Every row gives one point. The points of each table are mixes of a few directions, plus a little noise. Count the directions of each table, and those that both share. Where both have some left over, give the other angles between the two spaces (their principal angles), to ten degrees, smallest first.

First:
[[ -7.5   0.4]
 [ 13.8  -1.0]
 [-33.1   2.0]
 [-10.5   0.3]
 [ 37.6  -1.9]]
Second, 5 rows:
[[-39.5   3.2]
 [ 36.2  -1.8]
 [  8.3  -0.6]
 [ -5.0   0.1]
 [  1.5   0.1]]
Directions: first 1, second 1, shared 1

First, 6 rows:
[[  2.5   0.8   8.7]
 [-11.1  -3.8 -38.1]
 [ 13.5   4.6  46.5]
 [ -7.5  -2.5 -25.7]
 [  5.4   1.8  18.7]
 [ -2.8  -0.9  -9.9]]
Second (7 x 3):
[[ -8.4  -3.1 -31.1]
 [-12.1  14.9  26.8]
 [ 11.9 -12.6 -16.2]
 [-31.3  13.2 -23.1]
 [ 21.7  -9.3  16.0]
 [ -2.3   3.3   7.6]
 [ 20.5  -7.4  20.2]]
Directions: first 1, second 2, shared 1

First (6 x 6):
[[-23.1  17.1  -5.2   8.9  17.9  -1.0]
 [ 19.2  12.7  12.8  -0.9  35.7   5.4]
 [  6.6   0.2   8.9 -17.8 -31.7   9.6]
 [  3.7  -3.1  -9.2  24.0  29.6 -13.9]
 [-11.4 -38.9 -14.8  -3.4 -11.8  -4.7]
 [  4.9  11.5   8.3 -10.3 -39.1   5.2]]
Second:
[[-18.1  -9.6  -9.1   2.5   4.9  -1.4]
 [-21.0  23.0 -13.0 -29.6   6.5  -1.0]
 [ 47.7 -29.7  27.0  45.7 -15.1   3.2]
 [ 28.2  -4.9  14.5  15.0  -9.0   2.2]
 [-25.3  17.0 -14.4 -25.2   8.2  -2.0]
 [-17.5 -11.6  -7.9   4.6   5.0  -2.0]
 [ 20.8  22.2   8.2 -14.3  -6.0   1.7]
 [-14.1  -6.3  -7.1   1.0   4.3  -1.3]]
Directions: first 4, second 2, shared 1; angles 40

First, 8 rows:
[[ 48.3 -13.0 -16.8   1.1 -14.9  21.1   6.9  22.0  16.7]
 [-60.9  -9.9 -10.2 -14.3 -13.9  18.6  -6.7   3.5   0.3]
 [ 43.5  -8.8  18.2   7.9  -2.0 -13.1 -14.8  11.7  17.3]
 [ 11.8   2.7   8.0  -4.6   3.3   2.9  25.4  -8.3  10.3]
 [-55.9 -12.3   3.7  14.9  -1.4 -12.4 -17.3 -15.7  -8.5]
 [  7.7   4.3  13.9   7.4   8.5 -18.9 -15.4  -2.5  -5.3]
 [-10.1  21.3  -2.7 -17.9   9.2   2.4   5.2  -1.7 -13.9]
 [ 15.0  14.8 -13.4   5.0  11.0  -2.0  16.6 -10.3 -16.2]]
Second (9 x 9):
[[  1.9  10.3 -16.7   3.5 -21.0 -19.1   9.0  -4.9  18.6]
 [ 11.6 -36.0  -0.4 -33.7  18.0   5.0 -32.6   3.2 -33.3]
 [ 21.8 -21.7   4.3  -3.2  25.8   9.2  -7.3 -18.1   0.2]
 [  9.2   7.8  -5.8  10.5 -23.5  -2.7  11.2 -29.9  -3.4]
 [-38.8  18.4  15.8  -1.5  -3.5  10.9  -2.2  43.0 -20.6]
 [  7.9  -2.2  -1.0   4.5  10.3  -2.2   3.9  -4.1  16.2]
 [-41.3  27.2   8.2   4.1  -3.8  -1.0   6.1  52.4   6.5]
 [ 20.8   0.5  -9.0  11.4  -6.6  -6.6  12.1 -32.4  17.4]
 [  5.7  -3.8   4.3   2.7   6.9   6.3   0.3  -8.2  -2.0]]
Directions: first 5, second 4, shared 0; angles 30, 60, 70, 80

First:
[[  0.0  -2.6 -14.6  -4.6   2.7   3.3   8.6   5.2  21.3 -11.1   7.1]
 [-10.0  16.3 -10.4  12.9 -53.8   9.2  17.0   0.4  17.5  -9.9 -13.7]
 [ 29.9  -9.1  22.5 -46.8  26.2  13.4 -27.7 -14.0  15.0  23.7  -3.2]
 [-18.4  17.2  -8.1 -11.8  10.3 -35.2 -23.1 -16.7 -35.7 -12.0  20.3]
 [-23.6  13.5 -23.9  22.6 -24.7 -13.4  11.3  -1.5 -18.5 -20.7   4.9]
 [  2.2   0.0  31.0   0.8  12.7  -4.3  -4.4   5.1  18.7  11.1  -4.1]
 [-17.9 -14.0   7.3  28.1  36.8  19.6   8.3 -35.6   9.3  -0.1 -18.4]
 [ 21.2 -11.4  -2.1   5.8 -12.1   7.9  12.5  37.6 -10.5  10.0   1.2]
 [  9.1   1.6  -6.5   0.7 -26.0   3.3   0.7   9.9 -25.2   5.1  -3.2]
 [  7.8 -10.6   5.0  -8.2  28.5  -1.8  -3.7   7.5   7.0   3.9   8.1]]
Second (9 x 11):
[[  1.2   1.2   0.5   1.6   0.9  -0.3  -0.8  -2.2   2.2   0.6   1.7]
 [  4.4 -33.7 -15.5  -0.4  -3.9  16.8  14.4  24.4 -17.5 -32.9 -10.0]
 [ -6.9   7.7  -3.3   1.1   1.3   6.3  -1.9  -3.7   4.6   4.9   2.8]
 [-18.1  32.7  -2.0   2.8   5.3   7.8 -10.7 -17.9  18.3  25.0  10.4]
 [ 40.0   3.4  32.1  11.3   7.1 -38.6  -8.5 -26.9  17.4   3.2  13.7]
 [ 23.5  16.4  29.6   4.7   4.5 -36.9 -11.7 -26.3  15.6  18.6  10.6]
 [-10.7 -13.2 -28.6   9.4   4.3  41.9   8.8  11.9   1.4 -26.1   2.7]
 [ -6.2 -33.4  -6.7 -19.7 -15.7  -3.6  15.0  36.8 -38.3 -14.9 -26.2]
 [-26.9  18.3  -6.1 -10.9  -4.4   6.6  -3.5   2.8  -3.8  21.9  -5.5]]
Directions: first 6, second 3, shared 0; angles 30, 50, 70

First, 10 rows:
[[ -8.5   7.8 -10.3 -22.0  -6.5 -48.9  -2.6   5.2 -13.3 -14.4  -9.7 -28.1
   20.6   1.6]
 [ -7.0   2.5   2.1  -8.8  -3.8 -12.9   4.1  -8.5 -14.7   6.0   4.8  -8.4
   14.9   2.3]
 [ -3.6 -15.4  13.0  -3.8   5.7  44.2  11.8   6.5  16.3   2.0  27.4 -19.2
  -14.9 -12.6]
 [ -3.5 -11.1  -6.3  -2.9  22.6   7.5  -7.8  31.5  12.1 -21.4 -13.0  29.6
    1.3  11.4]
 [  1.1  19.5 -12.4 -14.0 -12.1 -31.5  -9.9 -29.3 -12.9  12.5   7.4  -3.3
   30.6  17.3]
 [  1.7   5.9 -23.3 -26.2   8.8 -25.8 -20.6  19.6  20.1 -29.8  -3.8  -2.2
   19.4  17.4]
 [  3.4  -7.3   7.2   1.5   1.6  32.1   5.0  -0.4  14.2   3.6  17.7  -8.5
  -13.7  -8.0]
 [ 12.1  -1.5  13.2  27.3 -13.5  26.6  10.3  -9.6   6.1  14.1  -0.7  -9.9
  -36.8 -23.9]
 [ -0.8  -5.1  20.8  53.0  -3.2  -1.7  17.8  -7.6 -41.5  26.5 -44.0  41.7
  -25.7 -13.7]
 [  5.7   3.5  -5.0  -4.9   1.2  12.1  -7.6  -6.6  12.2   1.8  12.9   7.8
    5.4   8.6]]
Second (8 x 14):
[[ -5.5 -14.1  -0.7  12.9  -6.3  -4.4 -17.0  49.3 -23.7  32.5   7.4   8.3
   12.9 -22.3]
 [-16.7   3.4  21.2  11.9  11.1  24.5 -10.7 -20.8   8.7 -27.3 -17.6  -3.3
   18.5   6.9]
 [  9.3 -12.3  -1.7 -22.6 -25.2 -17.0  18.6   2.5  18.4 -15.9  13.4  13.8
  -20.4   6.8]
 [  3.1  21.5 -15.4  -1.3   5.8  -4.0   1.7  15.9  17.3  -2.9  10.6  -9.2
   -6.0  -6.5]
 [ -4.9  -8.7   0.9  11.6  35.2  10.1 -21.2 -40.4 -11.3  23.7   1.0  -8.2
   -1.8   5.3]
 [ 16.4   7.0  -1.8 -31.2 -30.1 -14.7   1.7   6.9  -5.8   8.0 -11.9  11.0
  -10.3   9.9]
 [ -8.5  -5.0   6.2   7.5  36.4  15.3 -14.9 -55.9   7.4  -0.7   0.8  -8.5
   -3.7  12.7]
 [  7.2   9.7  -9.9  12.5 -27.7 -11.5  41.4  41.9 -11.2 -18.3  -3.4  -3.3
   12.8 -10.9]]
Directions: first 5, second 6, shared 0; angles 30, 50, 60, 70, 90
